Every row gives one point. The points of each table are mixes of a few directions, plus a little noise. How many directions does each table use, and how many do they share? Where both have some left over, give the other angles between the two spaces (their principal angles), to ten degrees, smallest first.
In the rows, zero is written as 128.

First:
[[119 134]
 [112 138]
 [ 99 145]
 [119 134]
 [205  79]
 [114 137]]
Second (5 x 2):
[[135 132]
 [136 132]
 [112 120]
 [186 158]
 [ 72  98]]
Directions: first 1, second 1, shared 0; angles 60

First (5 x 4):
[[ 85 143 129 157]
 [ 80 145 129 158]
 [113 132 128 138]
 [206 100 125  79]
 [154 119 126 110]]
Second (5 x 4):
[[115 131 117 131]
 [ 91 131 156  84]
 [108 142 129 198]
 [164 118  72 122]
 [161 117 166 106]]
Directions: first 1, second 3, shared 1

First (10 x 8):
[[ 95 145 136 111 131 178 129 146]
 [134 123 125 129 124 113 128 123]
 [ 67 143 131  82 112 177 137 146]
 [125 121 122 119 117 110 132 122]
 [113 116 115 100 101  94 138 118]
 [185 123 134 180 157 110 116 120]
 [ 46 144 127  61  99 178 142 149]
 [195 129 141 197 173 129 109 125]
 [206 118 133 196 162  94 113 113]
 [115 117 116 104 103  97 136 118]]
Second (7 x 8):
[[ 92 121 141 108 115 162 124 124]
 [185 114 118 164 137  67 125 111]
 [115 130 125 114 120 128 132 130]
 [ 63 126 132  76  96 160 135 130]
 [188 182  96 158 174  97 146 172]
 [ 77 110 143  95 100 160 124 116]
 [177 114 142 180 153 121 110 112]]
Directions: first 2, second 3, shared 2

First:
[[ 66 142 109  82  80  91 103 136 127 173 133]
 [148 115  90 138 117 176 136 125 125  70 112]
 [115 131 134 125 117 117 115 140 101 158 121]
 [ 92 142 142 100 121  81 120 125 151 171 148]
 [180 114 130 163 162 169 152 117 138  72 123]
 [183 117 160 176 172 154 142 132 101 116 117]
 [ 69 146 133  86  98  71 106 135 132 193 142]
 [172 117 126 154 157 163 152 114 149  72 128]]
Second (11 x 11):
[[138 115  80 129 106 177 133 124 132  65 112]
 [ 95 127  88 101  80 135 111 137 113 127 114]
 [ 73 151 146  82 119  55 119 119 175 186 162]
 [146 134 188 154 165  98 126 140  99 184 132]
 [185 111 118 163 159 183 155 114 146  50 121]
 [ 94 132 106 106  90 121 109 139 108 148 119]
 [ 91 134 117 109  88 112  99 151  79 176 112]
 [171 114 112 154 148 176 149 116 144  59 120]
 [159 122 138 148 158 143 146 116 150  97 135]
 [143 128 163 149 147 120 123 142  90 165 121]
 [114 140 151 112 145  88 135 113 174 147 156]]
Directions: first 3, second 3, shared 3

First:
[[129 118 130 112 134 125 140 127 136 142 168 139 138 144]
 [126 147 123 125 143 129 169 148 127 107 102 113  91 132]
 [112 111 133 102  89 131  64  95 105 162 169 129 154 144]
 [176 135 111 223 203 120 215 179 199  76  73 164 145  63]
 [ 98 147  82 140  95 153 105 120  87 121 126 111 112 120]
 [150  98 159 122 141 110 118 121 160 153 167 157 172 134]
 [135 121 208  54 121 100  98 112 123 145  91  96  98 170]
 [137 113 146 126 126 121 105 119 138 141 138 138 152 128]
 [121 135  93 161 123 141 126 130 123 118 127 134 137 106]
 [ 95 156  92 114 105 149 138 132  85 115 117  96  80 140]]
Second:
[[109 137 154 137  97 147 133 142 147 106 122 103 117 102]
 [148 111 118 148  75 123 121  80 145 129 160 133 107 130]
 [143 139  59 182 119 133 145 109 116 106 109 137 100 112]
 [154 113 158  89 118 102 152 102 145 141 153 126  91 170]
 [ 94 162 133 103 154 149 202 190 127 100 119  98  89 132]
 [137 127 166 110 185 112 130 159 137 133  89 134 154 129]
 [112 101 125 123 163 131  54 136 111 179 178 174 249 120]
 [126 133 111 132 113 127  87 106  97 131  94 118 118 129]]
Directions: first 4, second 6, shared 4

First:
[[117 164  96 166 186 107 124 112 158 154  63  63 145 122 109 164 108 135
  130 131]
 [121 140 112  92 180 117  96 116 134 107  57 102 134 118  87 160 102  91
  161 102]
 [140  95 108  95  94 135 121 163 174 112 128 146 165 120 124 185 171 148
   82 104]
 [117 114 112 195 157 174 170 132  92 157 146 114 128 177 188  85 133 166
  112 134]
 [136  71 152  56  80 164 115 157  91  78 172 204 122 140 144 104 149 107
  137 102]
 [122 152 130 165 127 126 126 121 137 140 128 106 138 138 136 128 112 144
  120 155]
 [130 165 167 141  82 107 109 114 131 123 165 139 124 121 122 116 102 125
  134 175]
 [118 130 137 155 143 160 131 123  90 127 135 123 125 165 157  90  99 130
  148 142]
 [150 122 139  84 107  62 161 117 144 155 158 159  76  53  83 114 182 107
  122 110]]
Second (11 x 20):
[[122 142 148 132 108 155 143  97 135 150 118 153 120 112 111 140 103 128
  106 139]
 [135  94  85 127 141 117  91 151  94 120 125  79 148 164 129 107 170 120
  154 119]
 [129 124 123 128 130 127 124 130 124 127 128 122 130 132 128 125 133 127
  131 128]
 [128 156 156 122 151  88 157 156 169  95 154 154 112 102 161 139 113 140
  132 121]
 [143 113  97 114 195  31 109 224 137  48 172  82 137 150 193 106 182 136
  186  96]
 [114 145 161 141  66 218 149  38 123 202  88 174 118 104  69 151  75 121
   72 158]
 [138  82  69 127 145 113  78 159  81 117 124  61 156 177 130  99 185 117
  164 116]
 [124 161 167 125 136 110 164 134 170 112 146 169 108  95 147 145  99 140
  117 128]
 [122 134 140 134  99 170 135  87 123 162 109 146 125 120 100 137 106 124
  103 142]
 [130 143 142 123 149  93 144 156 154  99 149 140 119 115 155 132 124 137
  136 120]
 [123 115 120 136  91 186 115  78  98 177  96 125 135 138  85 129 120 117
  106 144]]
Directions: first 5, second 2, shared 0; angles 60, 80
